Every row gives one point. Before rounding, the points of a table are all equally far from one centre. They may lie mostly on one side of it. Write the centre, to within rounding.
In the rows, 100 means zero.

Points:
61, 131
68, 115
68, 177
60, 138
169, 110
Centre: 120, 146

Points:
78, 142, 94, 171, 103, 124
118, 151, 184, 90, 37, 85
113, 126, 115, 186, 59, 61
96, 135, 64, 186, 61, 116
141, 143, 124, 180, 64, 158
134, 164, 118, 180, 85, 90
110, 35, 117, 126, 29, 141
45, 72, 107, 80, 74, 116
142, 144, 50, 161, 22, 87
79, 94, 122, 179, 86, 90
Centre: 123, 115, 105, 107, 59, 110

Points (15 x 9):
90, 104, 95, 156, 81, 89, 40, 113, 179
95, 78, 93, 77, 88, 77, 62, 166, 177
5, 113, 76, 175, 140, 32, 90, 104, 109
32, 168, 59, 137, 99, 110, 88, 145, 143
55, 57, 65, 170, 114, 84, 34, 131, 135
58, 77, 86, 127, 168, 110, 157, 79, 146
36, 76, 85, 86, 155, 27, 130, 70, 114
118, 119, 79, 81, 96, 13, 135, 148, 141
29, 116, 131, 101, 125, 92, 57, 108, 55
89, 98, 92, 126, 117, 128, 32, 84, 114
98, 77, 56, 137, 53, 43, 136, 75, 113
80, 110, 97, 67, 86, 85, 133, 174, 178
157, 100, 89, 134, 154, 62, 91, 140, 110
43, 69, 104, 47, 95, 50, 107, 169, 148
27, 145, 75, 110, 97, 25, 54, 95, 127
Centre: 68, 97, 99, 123, 110, 73, 106, 124, 119

Points (20 x 14):
122, 98, 126, 65, 45, 128, 125, 72, 71, 106, 51, 56, 8, 71
79, 84, 175, 51, 78, 114, 118, 94, 102, 74, 121, 95, 24, 109
114, 140, 150, 91, 46, 73, 83, 78, 73, 79, 116, 70, 38, 99
72, 70, 122, 95, 72, 130, 112, 71, 54, 137, 102, 118, 49, 112
99, 85, 152, 127, 61, 102, 151, 138, 40, 49, 146, 78, 110, 90
125, 36, 55, 54, 92, 98, 108, 120, 79, 36, 90, 99, 46, 61
110, 59, 131, 52, 41, 110, 140, 122, 64, 37, 66, 79, 60, 20
137, 64, 141, 85, 74, 96, 124, 117, 15, 101, 95, 147, 25, 103
89, 58, 68, 68, 73, 108, 95, 101, 127, 107, 107, 40, 76, 70
137, 32, 103, 115, 55, 163, 85, 97, 49, 65, 117, 96, 51, 67
67, 5, 129, 108, 25, 112, 147, 108, 68, 84, 102, 87, 17, 83
168, 54, 129, 122, 81, 100, 181, 128, 97, 117, 73, 70, 56, 104
147, 87, 108, 81, 88, 87, 91, 172, 68, 115, 77, 100, 99, 119
100, 43, 75, 63, 20, 113, 110, 158, 13, 63, 127, 80, 25, 64
88, 57, 110, 145, 86, 137, 163, 128, 77, 122, 89, 83, 73, 126
104, 64, 156, 49, 56, 92, 116, 91, 42, 138, 139, 92, 25, 96
96, 92, 170, 69, 64, 134, 125, 140, 51, 66, 58, 101, 23, 70
44, 66, 135, 101, 33, 86, 112, 176, 86, 67, 99, 87, 83, 88
97, 81, 135, 29, 85, 137, 116, 155, 104, 112, 113, 77, 78, 56
108, 69, 98, 97, 60, 79, 89, 153, 117, 109, 70, 140, 31, 82
Centre: 118, 79, 105, 84, 46, 105, 134, 123, 75, 82, 109, 85, 56, 95

Points:
107, 72, 106, 70, 72, 112, 137, 85, 38, 109, 114, 116, 118, 75, 64, 128, 109, 93, 123, 103
98, 119, 129, 114, 90, 62, 142, 83, 68, 126, 121, 142, 57, 76, 138, 110, 145, 99, 132, 138
157, 47, 107, 80, 93, 58, 154, 100, 63, 92, 137, 132, 71, 73, 66, 143, 95, 99, 134, 67
186, 52, 127, 101, 90, 50, 162, 105, 72, 70, 157, 117, 76, 99, 112, 100, 129, 98, 136, 104
108, 105, 118, 82, 68, 86, 130, 107, 92, 120, 118, 100, 82, 44, 95, 104, 149, 107, 95, 72
108, 91, 140, 83, 110, 110, 151, 86, 52, 110, 128, 106, 68, 36, 107, 110, 117, 103, 103, 78
87, 121, 131, 151, 104, 68, 133, 90, 68, 136, 129, 111, 75, 72, 143, 140, 99, 121, 157, 105
76, 89, 131, 73, 111, 63, 182, 95, 107, 90, 91, 92, 100, 77, 117, 61, 97, 121, 136, 140
76, 96, 111, 92, 131, 87, 195, 103, 48, 88, 115, 103, 115, 97, 98, 86, 124, 123, 153, 76
118, 54, 131, 124, 96, 101, 166, 84, 83, 142, 144, 92, 81, 42, 125, 107, 90, 83, 144, 107
84, 100, 103, 128, 76, 87, 119, 87, 87, 114, 150, 112, 91, 92, 165, 84, 66, 130, 136, 102
136, 95, 157, 97, 120, 48, 153, 56, 53, 101, 128, 103, 105, 65, 146, 108, 111, 76, 138, 91
107, 49, 110, 98, 107, 83, 164, 115, 88, 113, 81, 83, 91, 135, 137, 112, 69, 76, 137, 122
66, 75, 122, 118, 112, 80, 161, 138, 85, 114, 158, 121, 75, 51, 73, 109, 94, 90, 154, 102
91, 61, 130, 85, 107, 57, 130, 127, 76, 117, 111, 120, 49, 69, 84, 141, 109, 151, 162, 90
88, 48, 127, 122, 101, 73, 168, 103, 50, 147, 114, 82, 56, 86, 71, 143, 91, 97, 129, 111
119, 95, 130, 118, 86, 38, 140, 93, 70, 83, 96, 105, 66, 73, 102, 93, 125, 132, 195, 70
114, 77, 109, 64, 113, 60, 168, 93, 50, 142, 88, 147, 96, 61, 117, 120, 101, 103, 154, 88
97, 119, 120, 106, 113, 55, 139, 141, 95, 130, 103, 106, 112, 70, 143, 110, 106, 63, 143, 117
88, 89, 106, 113, 124, 24, 164, 111, 62, 88, 118, 138, 97, 29, 103, 116, 126, 107, 110, 134
139, 93, 92, 96, 96, 41, 134, 109, 68, 144, 125, 166, 98, 65, 110, 117, 134, 70, 106, 114
89, 110, 122, 117, 114, 72, 162, 69, 97, 91, 83, 127, 64, 110, 143, 124, 117, 91, 149, 123
119, 84, 81, 150, 90, 48, 186, 89, 54, 88, 139, 128, 92, 75, 105, 125, 129, 116, 162, 124
56, 87, 133, 82, 95, 69, 146, 108, 70, 101, 106, 141, 97, 88, 137, 153, 99, 128, 126, 78
100, 106, 126, 99, 106, 48, 149, 103, 73, 101, 137, 111, 118, 57, 171, 104, 96, 114, 146, 68
Centre: 119, 79, 126, 122, 103, 63, 141, 102, 82, 107, 114, 120, 100, 96, 95, 95, 96, 117, 117, 101
